Each row is a point. To make a cloud, some directions were put in groups of two or more. Within a group, all points are equally far from the middle, so they leave a hole (a ring in 2 directions, a hollow ball in 3). The other directions are filled evenly. Then the cloud was stretched, turned, moved and blurred a little. Count the holes, and give their numbers of directions, smallest first.
In the rows, zero is written as 128.

Cloud (13 x 2):
[[ 86 143]
 [140 173]
 [101 190]
 [112 176]
 [113  63]
 [105  64]
 [ 92  84]
 [121 167]
 [155 132]
 [167  53]
 [174  65]
 [ 96 166]
 [175  87]]
Holes: 0

Cloud:
[[ 68  58 122]
 [106 173 128]
 [160 136 179]
 [ 88 166 142]
 [153 166 120]
 [102  95  84]
 [ 59  94 185]
 [175  58 161]
 [157 148  98]
 [ 94  40 185]
 [ 59 146 110]
 [188 127 145]
 [156 162 144]
 [160 161 121]
 [109  46 121]
 [ 64  63 184]
 [ 95 169 140]
 [153 162 148]
 [187 110 123]
 [ 39 109 130]]
Holes: 1 (3)

Cloud, 27 rows:
[[189 183 125 157]
 [ 80 149 110 120]
 [ 88 163 106 143]
 [105 116 110  51]
 [ 97 135 140  70]
 [174 108  85  37]
 [183  79 166 124]
 [171 128  53  62]
 [176 174  93  66]
 [ 89  92 128 121]
 [167  93  83  42]
 [109  77  97 126]
 [161  82 127 170]
 [ 95 131 106 172]
 [117 167 147  75]
 [174 143  60  65]
 [170 152  91  43]
 [170 113  51  68]
 [190 105 180  96]
 [127 107  50  86]
 [165 197 141 117]
 [ 95 130 112  64]
 [103 122 178 123]
 [162  62 130  86]
 [149 129 170  58]
 [130 121 167 187]
 [105  95  75  85]]
Holes: 1 (4)

Cloud:
[[ 78 172 124 126]
 [150  94  99 201]
 [120  78 110 169]
 [127  95  77 108]
 [150  81 107 191]
 [ 78 166 125 122]
 [104 167 109  87]
 [193 119 179 137]
 [168 194 142 108]
 [220  99  90 164]
 [148 176  75 104]
 [185  83 142 179]
 [172 147 156  67]
 [137 197 158 156]
 [201 146  67 194]
 [113 197 100 168]
 [159 146 191 149]
 [ 96  84 152  92]
 [136 170 174 170]
 [207 116  61 132]
 [162 126 196  88]
 [ 99 164  94 178]
 [177  64 134 165]
 [120 153 127 203]
 [180 187 143 108]
 [136  64 157  87]
 [201  84  75 134]
 [159  61 169 110]]
Holes: 1 (4)

Cloud:
[[ 77 145  89  73 129 132]
 [176 151 110  75 109 118]
 [144  70 155 195 121 186]
 [155 181 117  77  98 122]
 [215 157 103 134 154 130]
 [104  95 117 153 190 126]
 [ 76  90  41 158 165 133]
 [101  74 106 184  60  91]
 [110 121 119 212 170 194]
 [174 167 167 110  94 132]
 [ 89 184 107 159 112  81]
 [ 90  60 122 200 104 166]
 [ 59  95  98  97 114 164]
 [159 152 122  58 117 116]
 [ 86  54  88 215 141 163]
 [152  95  87 198 143 207]
 [152 100  67 175 114  82]
 [149 164 121 150  70 212]
 [102  84 110 126 114  51]
 [143 111 116  84  61 104]
 [113  54  69 183 162 172]
 [127 144 123 200  80 121]
 [117 117 136 152  52 161]
 [152 114 124 127  60 176]
 [ 59  74 103 127 152  81]
 [130  83 162 126 113 207]
 [145 170 142 122  63 133]
 [ 89 155  66 154 138 200]
 [121 194 125  85  95 109]
 [189 164  98 135  86 155]
 [109  50 120 179 174 161]
 [132 139 156 165 198 185]
 [117 147  73 170  57 187]
 [106 129  89 114 146 193]
 [149  73 125  98 142 211]
 [107 123  83 144  36 155]
 [ 88 121 120 177  44 144]
 [ 79 197 105  82 126 137]
 [133  59 130 115 183  85]
 [108  90 133 164  57 152]
 [111  54  74 229 112 161]
 [145 185  97 172 169 108]
 [180  32 158 171 104 139]
 [109 191  89 149  35 153]
 [ 55 180  90  99 124 162]
 [139 136 134  84  80 100]]
Holes: 2 (2, 2)

Cloud (73 x 8):
[[164 185  83  92 145  57 110 107]
 [137 113  71 124 146 215  75 147]
 [ 24 141  85 161 162 140  84  61]
 [ 96 122 105 149 155 187 180  97]
 [189 158  40  76 128  46 134 130]
 [126  81 116 160  98  80 200  99]
 [113  42  98 133 127 184 176 145]
 [132 172  74 113 174  84 148 122]
 [116 138  95 123 129 144 151 117]
 [108 117  66 145 181  80  98 102]
 [ 63 168  97 175 100 104 112  60]
 [148 177  78  92 205 122 144 153]
 [167 117  89  97  59 122 141 129]
 [145 157 120  91 126 166 136  51]
 [160  42 112 121 111 183 135 150]
 [115 135 120 102 182 160 155  65]
 [129 171 133  64 134  74  67 125]
 [209 168  73 127 133 137 104 128]
 [128 118 142  78  51  79 114 188]
 [129  21 114  84  17 119 104 150]
 [137 130  71 154 119  79  83  61]
 [183 179  54 113 138  91 189 165]
 [ 70 128  72  71  93 136  80 139]
 [102 160 105  82 120 171  96 192]
 [133 141   8 111 132 179 122 134]
 [ 99 148 140 141 149  44 140 166]
 [ 48 147 132 140  97  88  89  81]
 [ 66  92  70 132  42  83  68 162]
 [154  94 122 115  62 104  87 138]
 [147  68 119 147  96 132 147 154]
 [ 49 198  82 156 147 131  70 133]
 [117 114 176  90 108  73 159  88]
 [126 106   9  72 120 152 107  74]
 [ 98 193 134  82  97  63 109  69]
 [110 101  98 106 153 175 159  94]
 [182 122 105  81 140 141 125 192]
 [183 106 106  78 177  95 128  91]
 [ 71  55 131 121  83 118  85  55]
 [182 144 110 134 160 155 128  72]
 [147 148  66 179 144 171 104  55]
 [113  56  55  74  96 111  71 121]
 [124   7 145 154  84 113 170  84]
 [ 24 169  49 137 148 133 110  50]
 [ 76 116  81 103  94  84 116  74]
 [122 141 138 102 106 133 147 146]
 [172 121 113  77 147  97 136  82]
 [ 63  98  86  73  89 114 165 185]
 [128 175 106 111  99  94  57  34]
 [108 125 118 136 126 115 105  68]
 [119  77 130 131  50 160 115  45]
 [ 79 114 114 162 134 142  91  86]
 [120 163 112 169 107 149 118 108]
 [108 158 102 149 238 145 159 136]
 [201 126  69 102 162 129 152  37]
 [130  80  72  98  95 139 198 159]
 [ 75 197 118 148 179  72  78 114]
 [ 88 134  69 129 149 137 130  23]
 [103 196 120 162 106 117 100  90]
 [ 41 180  97  92 140 116 111 172]
 [ 85  99 120  80  44 139 121 117]
 [157  67 127 129 104 110 169 120]
 [185 133 114  15  88 116 100 158]
 [ 56 140  95 130  97 137  83 169]
 [ 55 106 151 124  84 137 100 114]
 [ 88 168 187 116 145 173 110 166]
 [199  41  93  82 109 178 127 180]
 [160 134  67  87  97  80 142 178]
 [159 145  86 111 152 171 111 191]
 [127 174  70 137 125 136  90  37]
 [153 201 125 150 186 132 145 167]
 [ 46 201 123 128 139 158 111  56]
 [113 105  52 161 104  71 158  92]
 [156 208  86 132 218 110 175  98]]
Holes: 0

Cloud, 74 rows:
[[152  79 151  65 163 149  97 169]
 [207  83 156  78  75 110 124 123]
 [ 66  84  62 134 131  48  88 164]
 [189 139  97  58 124 150  89 196]
 [ 56  92 164 179 114 139 111 159]
 [120 120  99 193 135  38 131 124]
 [171 182 152 139 139 150 150 184]
 [134 126 164 115 145 168 123 209]
 [153  47 124 129 195 109 181  89]
 [ 81 145 119 139 134  78 125 112]
 [ 94  54 139 158  93 124 158 118]
 [128  84 101  51 106  67  94 154]
 [ 88 140 146 146 165  64 121 171]
 [192  99 141 101 129 137 140  45]
 [128 122 164  93  92  88 112 123]
 [155 153 131  99  53 141  47 181]
 [158  96 141 179  81  51  96 102]
 [112  68 172  76 181 122 116 179]
 [123  50 129  86 166 121 136 169]
 [122 140 184 149 187  83 149 104]
 [146  65 163 151 153 107  90 192]
 [134 121  94 139  49  59 133 119]
 [145  98 125  87 143 123  48 158]
 [138  56 161 117 146  36 149 158]
 [144 171  86  57 115 144 130 176]
 [110 166 103  74 131 114  81 171]
 [211  46 224 183 128 123 121 113]
 [161 136  90  73  81  70 165 139]
 [ 86 111  75 145 141 126  68 166]
 [148 153 124 166 185  72 145 103]
 [213  91 134 156 106 190  69 114]
 [125 157  94 135  94 165  93 104]
 [135  95  51 111 110  96  78  88]
 [111 128 145 119 158 113 145 220]
 [223 126 101 137 155  87 166  76]
 [146  67  85 108 160  97  92 171]
 [135 126 125 179 112 171  75  81]
 [181  57 115 109 125  89 139  57]
 [182 123 179  83 109 199 103 117]
 [166  79 131 191 115  65 151 121]
 [ 83  78 145  74 169  94 132 152]
 [182  97 135 124 197  85 100 159]
 [172 115 152  93 169 201 123 153]
 [157 125 162 174 112 105  70 187]
 [ 60  54 220 142 105 157  75 148]
 [226 141 135 141  99  94  95 125]
 [ 93 140 164 137 146 110 176 148]
 [131  43 138 106 165  92  87  99]
 [100  97  85 112 126 105  40 133]
 [202 107 100  96  53 159  62 190]
 [183  39 163 158 116 149  90 172]
 [189  95 101  58 125 100  79 189]
 [141  91  62  87  60  30 108 141]
 [122  72  95 149 175  54 156  94]
 [121  45 159 116 144 115  56 100]
 [197 100 209 197  96 169  98 147]
 [ 77  78 188 135 190  79 155 163]
 [ 89  60 127 115  88  71 118 163]
 [185 107 141 131 162 174 189  67]
 [117  63 181 193 192  90 157 133]
 [195  66  99 114 150  64  99 118]
 [202  60 137 174 129 128 170  91]
 [208  87 226 150 115 191  61 121]
 [234 135 123  82  82 147 128 155]
 [169 103 107 101  76 190 123 128]
 [212  81 131  89 147 117  80 124]
 [198 113  54  37  89  81 109 152]
 [204  49 183 118 125 135 138 173]
 [104 103 100  79  53 105  83 149]
 [153  69 183  88  89 124  53 160]
 [104  88  97 102 131  92  60 206]
 [160 152 158 142 181  93 101 165]
 [170 145  87  32  97  75  93 166]
 [113 112  93  71  88 136  95 183]]
Holes: 1 (6)
